Each row of a before or after table is a point. The points were changed in one or more steps. Then noise was added and the rows were shuffled. The steps act on how far a point lies along the listed directions, d1 being the first. Write out the steps. A step turns or swaps two directions, mirrors them in a line or flattens them onto one, adds a multiple of one to another, or multiplies one. Angles are multiples of 10 degrees, from the lower direction toward the higher: turns from -170 to 170, lines from 10 to 170 but not 90. Use the fewest steps. Two steps may share a direction if one is a turn and the other turns, adds or multiplies; they go together, in the order done. Otherwise the lowest direction goes first.

Directions:
(1): [-28  -1  45]
(2): [31 38 20]
(3): [ 33 -37  19]
Before (10 x 3):
[[ 51  11  14]
 [-55 -17  33]
 [-53 -47  36]
 [ 14  38  -7]
 [ -8  23 -22]
 [-22 -17  12]
 [ 41 -15  61]
 [-51  20  -9]
 [ 34 -33  28]
 [ 33  21  -5]]
After (10 x 3):
[[ 46 -14  53]
 [-46 -17  19]
 [ -9  22 -17]
 [-49  19 -13]
 [-19 -17   6]
 [ 30  21   1]
 [ 49  11  19]
 [-45 -46  22]
 [ 36 -33  26]
 [ 12  39  -2]]
Steps: multiply d1 by 0.7

Directions:
(1): [ 15  36  23 -26  48 -24]
(2): [-49 -28  -8  16  33 -32]
(3): [-32   1  -4 -61 -27 -11]
(4): [ -2   0 -48 -19  34  42]
(5): [ -8 -34  50 -13  15  39]
Before:
[[ 36  28  11  16  21  15]
 [ 48  29  -7 -33   2  46]
 [-61 -20   8 -36  -5 -33]
 [ 44  -4  37 -48 -20  49]
 [ 31  22  34  28 -21  -3]
 [-11  28 -31 -13 -27 -37]
 [ 15  17  88 -27  43 -14]
 [-28  -9   8 -47  12   6]]
After:
[[ 43  -6  41 -44 -26  45]
 [-12  29 -35 -16 -23 -32]
 [-29 -13  19 -41  -2  -3]
 [ 33  29  16  14   4  12]
 [-62 -19   2 -41   4 -26]
 [ 34  26  19  21  13  10]
 [ 16  19  85 -29  47 -11]
 [ 45  21  15 -17 -26  29]]
Steps: flatten d1 and d4 onto the line at 160 degrees

Directions:
(1): [-31  -9 -35  -5  -1  -5  -2  76 -17]
(2): [ -4  20  27 -48 -43 -34 -23  14  34]
(3): [ -4  11  56  11  50 -40  18  22 -11]
(4): [-20 -42  21 -26   4   1 -48 -18 -50]
(5): [-20 -38  42  37 -48  18  25  12   7]
Before (13 x 9):
[[ 12  32  11  59 -21  -7  65  48  62]
 [-28 -42  22 -39 -26   2 -52  -7 -38]
 [ 10  23 -19  34   8 -17  12  22  26]
 [-25   7  18 -30 -27 -20 -28   4   5]
 [-15 -52  10 -15 -48  30 -60  20 -39]
 [-29 -36 -18 -29  -6  -6 -47 -19  -8]
 [-32 -33  67  -1 -50 -19   5  25 -13]
 [ 13  48  14  43  29 -26  35  30   7]
 [-42 -59  24   1 -85  23 -24  -1 -17]
 [ 16  54 -16  18  17 -25  28  -9  37]
 [-44 -93  58  51 -49  20   2  20 -26]
 [-34 -43  61  33 -38  24   6 -24  -9]
 [  7  26  -6  26  21  -9  34  67  20]]
After, 13 rows:
[[-19  -4  24 -62 -39 -24 -50  10  -1]
 [  2   4 -12  43  33   8  34  57  -4]
 [ 18  24 -15  77  41   8  64  30  21]
 [-24 -32  45  -8   9 -34 -32  21 -23]
 [-16   5   4 -41 -33 -20 -36   7   1]
 [  7   4 -24  48  18  -4  16  15   7]
 [  9  25 -19  49  14   6  40 -18  14]
 [-20  -3  48  -7   7 -15 -16 -24  -6]
 [  2  -8   5 -48 -39  -4 -68  30 -11]
 [-24 -18 -12 -44 -22 -20 -45  -9  19]
 [-15  28   9 -23 -26 -18  -7  12  27]
 [-12  13  49 -16 -14 -43   6  30   5]
 [  5  20  16  64  31  -5  35  18 -14]]
Steps: turn d2 and d4 by -40 degrees; flatten d3 and d5 onto the line at 20 degrees

Directions:
(1): [-16  16  20  29  47  48 -32  -3  14 -53   1]
(2): [  2  14 -20  -5  68 -38  23  -2  31  14 -44]
(3): [-36 -21   5  51 -28  -4  43 -47  13 -14 -28]
(4): [ 43 -23  56   3 -15 -39 -34  -5  33 -18 -21]
(5): [-14 -25 -22 -33   5 -39  10   2 -27 -74   9]
(6): [ 22  38  21 -44  -1  19  10 -64 -30  -6 -23]
Before (13 x 11):
[[-14 -23 -19  32  63  12 -27  76  42 -49  29]
 [-28  -6 -44 -11  40 -10 -20  27  15 -24 -10]
 [ 43 -16  47 -60 -24 -69 -12 -37  -2  27 -33]
 [-16  28 -45 -18  59  33   0  19 -50  -3  28]
 [ 32   0  19 -21 -25 -12   3 -55 -37  -4   6]
 [ 16  34  -4 -21  53 -14   6 -11  16  25 -37]
 [ 28  15 -21  -6  25  -2  16   4   6  75   3]
 [  9 -65  58  37 -59 -26  16 -15  14 -22 -14]
 [-44  24 -23   3   1  88 -21  21 -11   9  21]
 [ 25 -61   6 -33 -18 -89  -4  47  29 -31   6]
 [ 28  -6   2 -19   5  -1 -28   5  11  -6   6]
 [-23  62 -33 -48  38  13  37 -42 -33 -30 -12]
 [  7   2  -9  18  20 -22   6   1  15  41  10]]
After:
[[ 18  48  13 -61  18 -26  20 -63 -13 -35 -38]
 [ 13  23  12   2  52 -14  -3 -17  32   7 -44]
 [ 10  25  12  28  48  45  -5 -23  18  16  -3]
 [ -6  15  -4  30  39  12  -2  -7  11  16  14]
 [  2 -57  26  30 -25  -3 -13  53   9 -16  29]
 [-33   0 -55 -24  24 -17  12   2   0  -6 -21]
 [ 11 -20  -7   4  -6  -7 -11   3  17  -1   1]
 [  1  24 -22 -33  22   1  36 -43 -55  10 -13]
 [-26 -20 -80 -10  16 -30  66  45   0  33  14]
 [-40 -50 -15  26  24 -12 -13  63  28 -77  32]
 [  3 -34  71  26  21 -14 -70   6  40 -51  -6]
 [ 37 -14  43   6 -15 -12 -33 -31  -9 -32  12]
 [-12  24 -22 -44 -47  33  25 -25 -29  60 -11]]
Steps: mirror d1 and d2 in the line at 80 degrees; multiply d3 by 0; turn d4 and d6 by -50 degrees

Directions:
(1): [-21  68   4  -7  32 -28  36   9   2 -33 -44 -15   2  39]
(2): [ 53   5   8 -26 -54  20  -3  25  27 -37 -44 -11  33 -18]
(3): [-11  10 -29 -69 -24 -30  25  18 -24 -21  34   8 -39 -34]
(4): [-60 -24  25  32  -8 -43 -11  24  32 -33 -12   6   8 -48]
(5): [ -5  -6  51 -12 -19 -17 -39 -20 -56 -45  28 -18  22  33]
Before, 14 rows:
[[ 18  27  -2  -1 -31  15  12  15  27 -22 -63  -6  37  13]
 [ -7  17  10  -6 -28 -16  30  50  42 -32 -37 -28  19 -33]
 [-34  -5 -13 -13  22 -15 -22  -6 -27   6  11  -6 -40 -16]
 [-38 -46  -4  20  29 -20 -16  10  12  25   3  18   5  -9]
 [-59  18 -32  16  26 -14  43  -3   7  32  -7   7 -57   6]
 [-43 -41   4  12   9 -25 -12 -14 -19   6  51   1 -17 -22]
 [ 36  28 -39 -19  14  31  32 -11  16  16 -12   6 -16   1]
 [-30  34 -11 -24  36 -20   6  -1 -38   1  29 -24 -16  18]
 [-13 -84 -12  27 -20 -21 -56 -25   6  52  80  37 -23 -49]
 [-10  -8  16  23  17   2   7 -11  -1   2   2  -8 -21  15]
 [-56   0  -3   6  23 -23  -3   2  -8  -2  47   4 -17 -14]
 [ 18   8  -8 -37 -35   1  21  37  55 -15 -48  17  19 -49]
 [ 22  -6 -11  22 -23  36  17  18  47  -7 -81   4  26 -19]
 [-57   9 -11  -4  47 -38   8  -3 -17 -16  15   0 -16   3]]
After (14 x 14):
[[ 23 -38  -7 -12 -29  16 -18  20  28 -19 -14   4  26 -48]
 [ 23   6 -37  -2  26  33  16 -28   3  38  15  14 -26   0]
 [ 45 -20  -7 -19 -30  37 -29  12   5   6   7 -22  24 -25]
 [-62 -24   6  32  48 -19  -3 -19   2  51  34  32 -17  -9]
 [ 15 -23 -33   3 -45  33  16  21  46  25 -33   9 -22 -42]
 [-70   0 -32   5  40 -23  35 -13 -25  16  15  19 -49  -5]
 [ 20 -12   1   3 -10  25 -36   9  16  -6 -45 -16   5 -20]
 [ 12  -9  10  12 -24  22 -16  28  44 -19 -16  -6  33 -27]
 [-58 -37   8  28  15 -25   2   7  -6  27  52 -10 -17 -31]
 [ 12  -3   7 -15 -16   3  17   9   9 -19 -11  -8 -20  -7]
 [-13  -6  -1  -9   7 -23   6  38  36 -14 -49   8  21 -10]
 [-50  -7 -21 -12   4 -24   8 -19 -40  20  46  17 -27   2]
 [ 14  -4  22  21 -16   3  -5  13  37 -33 -50 -19  41  -7]
 [ 11  50  23  55  15 -26  -3   6  72 -27 -94 -10  50  38]]
Steps: turn d1 and d3 by 140 degrees; mirror d2 and d5 in the line at 80 degrees

Directions:
(1): [  2  39   4 -15   6 -39   1   5   3 -49  10  68 -37 -15 -55 -22 -15  23
  37 -32]
(2): [ 11  -7   2  41 -32 -44 -19 -42 -30  14 -11  38  -4   4   8 -52  31 -55
   6  48]
(3): [ 11  55 -35  22  71 -25  -5  24 -46  40 -14 -25 -19  26  27 -11 -17   0
  32  -5]
(4): [-35   3   7  -2  30 -44 -73 -14 -12 -37 -49  -6  21   1 -11  55  25  10
 -28   7]
(5): [-53 -26  26   6 -22 -40 -16  18  48  18 -17 -28 -52   5  15   0 -57 -34
  25 -10]
(6): [ 15  23 -31  33   1 -18  14  30  60 -13  14  26  -5  51  -4  22 -18  14
 -41  67]
Before, 13 rows:
[[ -3   6  19 -17  14 -16 -51 -29 -28 -26 -15  24  14   0 -27   5  35  10
   -8  18]
 [-13  26   9 -31  15  12 -15  36  23 -28  -6 -16  12   5 -13  48  -5  38
  -20 -27]
 [-36  12 -47 -12  32   4  -3  55  42  -1  -5 -27 -13  38  19  36 -57  33
   -8   3]
 [ 14  42 -47  50  70 -11 -39  19   9 -19   2  -6  34  47   6  55  34  27
  -54  60]
 [  7 -23   1 -21 -60  56  22   0  92   3  33  10  24  35  -6   7  -1  -3
  -58  50]
 [ 10 -12 -25 -10  12  68  12  33 -10  -2  31 -33  54   4  11  43   7  53
  -39  -1]
 [-25 -22  14 -49  -6  26  -7   7  18 -15  20 -11   1 -24 -13  13  -7  24
   24 -46]
 [-26 -69  29   8 -73  32   6 -35  23  40   1  -1  11 -15  44 -37   3 -72
   -1  15]
 [ 15  22  -1  25  12 -18 -19 -10 -49  23  20   7 -30  -8  27 -65   5 -43
   55  15]
 [-42 -69  13  30 -56 -11 -43 -44  16  10 -31 -33  28  -5  36   2  26 -40
  -40  70]
 [  6 -11  -6 -18 -32  48  56  23  75 -23  62  54 -32  13 -40 -14 -41  28
  -11  24]
 [ 34  45 -22  18  20  -4  16  28 -16   2  29  21  -8  16 -19 -49 -21  11
   14  14]
 [ 25  30  12 -36 -22  27  32  -9 -11 -33  30  32   9 -18 -42 -35  19  32
   18 -28]]
After (13 x 20):
[[  9 -10 -12 -20 -32  50  57  19  66 -29  62  58 -25  20 -40 -14 -37  29
  -10  22]
 [  5 -12 -21 -12  10  69  10  30 -15  -2  33 -38  56  -2  11  43   6  55
  -37  -6]
 [-13  27  12 -32  12  14 -14  35  20 -28  -9 -13  12   6 -11  48  -4  39
  -27 -25]
 [-41 -69  11  32 -58  -8 -41 -39  21  14 -28 -31  32   1  39   6  25 -37
  -42  78]
 [-28 -66  31  11 -72  33   7 -32  29  36   0  -2  10 -12  42 -34   0 -72
   -3  21]
 [-28 -22  11 -46  -5  24  -8  12  21 -12  19 -12  -2 -25 -13  15 -11  23
   23 -46]
 [ 35  44 -18  20  22  -2  17  28 -21   3  30  20  -4  13 -21 -50 -19  12
   16   9]
 [ 22  41 -45  47  74  -2 -40  15  -6 -25   2  -5  42  46   6  54  45  31
  -52  57]
 [ 13  20  -1  26  16 -19 -19  -7 -50  25  17   7 -32  -6  28 -65   2 -45
   54  17]
 [ 21  27  15 -40 -27  25  34  -6 -13 -33  26  29  12 -21 -46 -38  17  31
   18 -32]
 [ 10 -19   0 -20 -57  59  22  -3  88   4  35  14  31  38  -5   9   8  -1
  -56  52]
 [-27  13 -48  -8  31   9   1  50  36  -4  -4 -23  -9  39  16  37 -54  39
  -13   5]
 [ -6   7  20 -19  11 -18 -50 -30 -32 -22 -16  23  16  -5 -28   2  33   6
   -7  15]]
Steps: turn d5 and d6 by 10 degrees

Directions:
(1): [ -4  13 -47  26  20 -21  -5  43 -22 -15 -63  12  59  -9  31  59  19   6
 -14 -41 -12 -35 -15  -3  -8  -9  52   8 -34  26 -46 -24]
(2): [ 43  15  36  -8 -49 -28  18 -54   8 -35   4  36  38  30  -9 -25 -25 -18
 -48 -17  73 -29  10  -7  22 -17  14 -13 -30  -1 -10 -50]
(3): [ 20 -33   2 -53  32 -16  -4  29 -16 -47  19  33 -32  64  46  -5 -39  -2
  43 -23  -4 -18  -1   8 -33  -5  37 -48 -22 -34   7  39]
Before (13 x 32):
[[ 26  35  -8  38 -33 -19  13 -30  11 -13 -33   4  47 -20 -15   2  -1  -1
  -60  15  31  -6  -3  -6  29  -3   1  22  -7  13 -25 -55]
 [  4  -7   0  -6  13  18 -16  15   4  17  26 -16 -12 -18  -4  -8   7   6
   -1   4 -26   6   5  -1   4  17 -22  -8  28  -8  10  20]
 [  5  36 -19  39 -10 -21   8 -25 -12   3 -14  16  75 -22  -5  11  11  -3
  -48  -9  35 -34  -8  -9  23 -16  31  -2 -15  12  -7 -64]
 [ -2 -41  24 -45  27  11  11   8   3 -24  65   4 -71  60   2 -42 -46  -6
   53  18 -16  15   3  17  -7  19 -15 -39  24 -55  43  66]
 [ 12  26  -3  44 -51 -18   4 -29  11 -17 -42   5  86  -6 -14   7  27  -9
  -56 -16  34 -36 -11  -6  29 -24  21  37 -28  39 -38 -59]
 [ 12   2  22  -8  -4   6  -3 -25  24   0  25   5 -11 -13 -20 -24 -22   5
  -14   5  19  22  -1  -4  -4 -15  -5   8  10  -2  14   6]
 [ -8 -13   8   2 -20  20 -11 -19  16   9  27 -13 -44 -14 -18 -19   9   3
   18  11  -7  23  20   8  -1  10 -28   6  15 -13  16  29]
 [ -1  -4  11 -15 -17 -14  14  -6   8  -6  23  -1  -8   7   2  -7  -1   2
   -1   4  18   1   1   5   5  -3  -8  -1   8  -5 -11  -3]
 [ 23  22  24  -1 -31  -7   7 -42  22 -11  33   6   6  11 -31  -8 -12  -5
  -15   3  31   2   0  -6  21   5 -26  -4  16   4   9 -21]
 [ -5  -8  12 -20 -23  11   3 -22   5  11  32 -15 -21  17   1 -13  -3  -8
   13  20  16  11  -3   2  -5   6 -17  -5  19  -7  23  13]
 [-14  -1  -1 -10  28  36 -12   5   5  18  20 -25 -41 -14 -10 -22 -13  10
   34  10 -39  17   5   5 -10   6 -20  -1  27 -19  31  17]
 [ 13  19 -19  12  -7  -9   2  -8  -4  -9 -51  10  55   9   3  19   4  -8
  -34 -38  28 -31   2  -5   6 -32  22   7 -31  34 -27 -52]
 [-15 -38   4 -32  43   2   4  35 -26 -17  28  12 -52  31  36  -7 -16   4
   57 -13 -36   7  -9  12 -22   5  12 -25   5 -13  17  54]]
After (13 x 32):
[[ -6 -43  29 -47  27  21   9   2   9 -15  78  -3 -90  55  -7 -53 -46  -2
   62  29 -23  28   6  16  -7  23 -29 -37  38 -59  54  75]
 [ 29  34 -10  34 -29 -25  16 -27   9 -20 -37  13  55 -10  -8   7  -6  -3
  -62   7  36 -15  -4  -8  27  -3  10  16 -15  11 -28 -55]
 [ 26  22  32  -7 -32  -6   7 -43  23 -14  42   8  -2  18 -31 -15 -19  -4
  -12   4  32   1   2  -5  16   7 -26  -9  16   0  14 -15]
 [ 18  27  -6  40 -48 -28   4 -23   5 -28 -50  15  95   2  -3  12  22 -10
  -59 -27  36 -47 -16  -9  26 -27  36  29 -38  39 -44 -62]
 [  2  -7  16 -16 -17 -12  15  -6   8  -5  23   0 -10   7  -1  -8  -5   2
    1   5  18   4  -1   7   3  -3 -10  -2  10  -6 -10  -2]
 [  7  34 -24  39  -5 -26   6 -20 -15  -4 -20  23  82 -17   2  17   8  -6
  -49 -18  37 -42 -11  -9  23 -20  44  -4 -22  14 -15 -67]
 [ 14  20 -26  13  -5 -14   2   1  -8 -16 -59  17  62  11  15  29   4  -5
  -33 -50  25 -40  -3  -3   0 -35  34   4 -40  36 -35 -57]
 [ -5  -9  19 -22 -24  13   4 -29   7  12  39 -18 -27  21  -1 -20  -4  -7
   16  26  18  14  -2   4  -4   6 -22  -4  24 -10  27  15]
 [ 13   0  26 -13  -5   6  -3 -32  25  -1  33   7 -17 -11 -21 -29 -24   6
  -13   7  21  25   2  -4  -5 -17  -8   7  15  -4  20   6]
 [ -5 -14  15   1 -26  23 -10 -29  21  12  36 -17 -51 -16 -25 -26   8   0
   20  20  -5  29  23   6   1  12 -36   7  22 -16  21  28]
 [-14   0   5  -7  23  42 -11  -1  10  24  24 -29 -44 -16 -17 -29 -12  10
   31  17 -36  23   6   6  -6   9 -28   3  33 -18  34  18]
 [-21 -37  -2 -28  46   9   3  36 -24  -7  32   5 -56  24  31  -7 -12   6
   58  -5 -45  13  -9  12 -22   8   4 -17  12 -12  19  59]
 [  2  -6   4  -4   8  21 -15  10   7  21  30 -18 -15 -21  -9 -10   9   7
   -3   6 -25   9  10  -2   4  17 -30  -5  31  -6  13  20]]
Steps: multiply d1 by 1.3; turn d2 and d3 by 10 degrees
